Each point is reached from the start by the listed moves, each made once or not at all, plus a little noise. Is the number of moves made odd or even? Then give how often each move was made.

Moves:
(1): [-41 -57]
(2): [ 31 -37]
Start: [37  1]
Points:
[ -6 -50] -> odd (1, 0)
[36  3] -> even (0, 0)

Moves:
(1): [-44  17  14  12 -30]
(2): [  5 -17  36 -49 -21]
(3): [-10  42  32   9   1]
(4): [ -7  19 -33 -24  14]
Start: [-38  26  -9  15  29]
Points:
[-84  42   8  35   4] -> odd (1, 0, 0, 0)
[-88  87  36  37  -5] -> even (1, 0, 1, 0)
[-44  24  -3 -55  24] -> even (0, 1, 0, 1)

Moves:
(1): [ -7 -20   2   4 -31   6  18  -2   2  19  19]
(2): [ -3  -8  -8  21 -11   5  12  27  -3 -18 -28]
(3): [ 16  25   9  20  14  29   1   4  18  25 -12]
(4): [ 10   7  -3 -15  24  -4  23 -13 -29  20   1]
(5): [  7  14 -25   9   1  12  -8  -2 -54  39 -40]
(6): [ -7 -27   6  10   0  -4  12   5 -13 -12   6]
(7): [ -2  19 -38   4  -6  -9   7 -16  13 -31  16]
(8): [  5 -19 -23  12  -6   1 -11 -33  12  15 -15]
Start: [  8 -14   0  30 -20   5 -14 -15   4 -19   8]
Points:
[  8 -42 -59  56 -31  -6  -4 -59  17 -47  17] -> odd (0, 0, 0, 0, 0, 1, 1, 1)
[ 18 -32 -95  69 -18  10  21 -47 -69  -4 -51] -> even (0, 1, 0, 1, 1, 1, 1, 1)
[ 13 -29   0  22 -22   7  28 -25 -21  23  28] -> even (1, 0, 0, 1, 0, 0, 0, 0)
[ 14 -34  16  63 -38  35  17  -9  12  14  24] -> odd (1, 0, 1, 0, 0, 1, 0, 0)
[ 19 -37 -56  83 -37  31  49 -43   6  -4  -4] -> odd (1, 1, 1, 1, 0, 1, 1, 1)
[ 11 -42 -22  41 -26  15  29 -26 -93  46  -6] -> even (1, 0, 0, 1, 1, 1, 0, 0)

Moves:
(1): [ 16 -20  13 -27 -28  21  48  -8  20   0   9 -22]
(2): [ 15  -5  -1  16   8  -5 -31  11 -16 -11 -25  17]
(3): [ 39 -31 -16   2 -10  14  -6   4  26   0   0  -7]
(4): [-20   5  13 -23 -23  -4  13   2   4 -17  18  10]
(5): [  7   8  -5  10  -2  -7   0   6  19   1 -10   2]
(6): [ 23  18  -4  17 -11 -15 -29   0  17  41   5  -4]
(7): [  6   0  -6   0  -6   6  -8  22   0 -14   1  24]
(8): [ 12   8  29 -12  11  -8  20 -12  -3  -9  10  11]
(9): [-12 -15  -2  -2  -6   0 -11   4   3  16  11  19]
(10): [-30 -46  -7  21  -1  34  -4  14 -20 -39   4 -20]
(11): [-49  58  -7  -2 -14  20 -27  13  32  -6 -15   1]
Start: [ -6   9   0   5  -3  19  13 -11   3  -1  10   6]
Points:
[ 58 -76 -17  35 -45  64  -7  10  30  -9   1 -30] -> odd (1, 1, 1, 0, 0, 1, 0, 0, 0, 1, 0)
[  2 -37   1  18 -43  57  25  -7  20   0  29 -41] -> odd (1, 0, 0, 0, 0, 1, 0, 0, 0, 1, 0)
[ 17   5  -5  13 -67  84   9  30  95 -28  12  -9] -> even (1, 0, 1, 0, 1, 1, 1, 1, 0, 1, 1)
[ 69 -31  -7  -3 -83  31 -13  31  75  15  19  46] -> even (1, 1, 1, 1, 1, 1, 1, 0, 1, 0, 0)
[  2  10  -6  47 -20  61 -65  19  43 -28 -13   6] -> even (0, 1, 1, 0, 0, 1, 0, 1, 0, 1, 1)
[-21 -21  24 -44 -59  38  61 -12  32  -4  45  12] -> odd (1, 0, 0, 1, 0, 0, 0, 0, 1, 0, 0)

Moves:
(1): [ 10   5   5  -8   1  -9   1   3  17 -11   9   4   0  11  -4]
(2): [-11   2  -9 -16 -32  21 -20  16   2  10  -5 -18  -5   7  10]
(3): [ 32  16  20   6   9 -12  -3 -15   6  11   1 -14   8   9 -20]
(4): [  8   2  -5  -9 -11   2  -8   3   5   0  22  15 -16 -11   2]
(5): [ 17  -6 -12  12  14 -12  -5  15 -20  12   1 -14  16 -12  -4]
(6): [ -6 -13   9 -14 -26  -1 -18  -9 -18   8  -7   6  17 -10  21]
(7): [-20  27  -1   0 -13  -4  -5  -7  14  18  13  -5   2  15  -2]
(8): [ -1  -1   9  17   7  -9   2 -21 -11   1  -5  13 -10  34  -7]
(9): [-13   5 -13  11  13   9  -2  13 -19 -31  13  -1 -16 -12   3]
(10): [ -7 -15  14   0 -19  -4  17  -9  -7   7   3  -2   4 -17  -4]
(11): [ 30  20   4  -3  -8   8 -10  35   3  -7  -4   1  -8  -3 -21]
(12): [  0  -3   1 -34  10 -11 -11   3  -4 -17 -23  14  -4  -2  -6]
(13): [  6  10 -17 -10 -25   5  -6   3   2  15   3  -1  -3   9  42]
(14): [ 14 -10 -10  20 -12 -19 -13   3  -5 -14   1  -4  -6 -20  19]
Start: [ -6  -4   0   4  -7  -2 -19   4  -2 -14   7  -7  26   4 -14]
Points:
[ 44  52 -25 -47 -39 -23 -61  57  15  -4  28   7  13  11  -5] -> odd (1, 0, 0, 1, 1, 0, 1, 0, 0, 0, 1, 1, 1, 0)
[ -4  28  19 -45 -58 -28 -45 -13  -9 -15  19  -5  35   7  18] -> even (1, 0, 1, 0, 0, 1, 1, 0, 1, 1, 0, 1, 1, 0)
[ 26 -19  25   1 -64 -17 -53 -16 -45  35  15 -22  40   5 -16] -> odd (0, 1, 1, 1, 1, 1, 0, 1, 0, 1, 0, 0, 0, 0)
[ 69   1   3   4 -77 -20 -78  57 -35 -28  39 -34  19 -56 -10] -> even (1, 1, 1, 1, 1, 1, 0, 0, 1, 1, 1, 0, 0, 1)
[ 28  22 -14  -6 -83 -18 -89  59  -9   2  13 -38  41  -9   7] -> odd (1, 1, 0, 0, 1, 1, 1, 0, 0, 0, 1, 0, 0, 1)
[ -6  36   2 -30 -95   9 -70  -9   4  47  11 -40  45  35  37] -> odd (0, 1, 1, 0, 0, 1, 1, 0, 0, 0, 0, 0, 1, 0)
[  9  -1  20  -9 -47   1 -32  38 -23 -46  20   1  23 -27 -17] -> odd (1, 0, 0, 0, 0, 1, 0, 0, 1, 1, 1, 0, 0, 0)
[ -1  26   3 -30 -58 -28 -88  10  -9 -41   9 -26  21   1   8] -> even (1, 1, 1, 0, 0, 1, 1, 0, 1, 0, 0, 1, 0, 1)
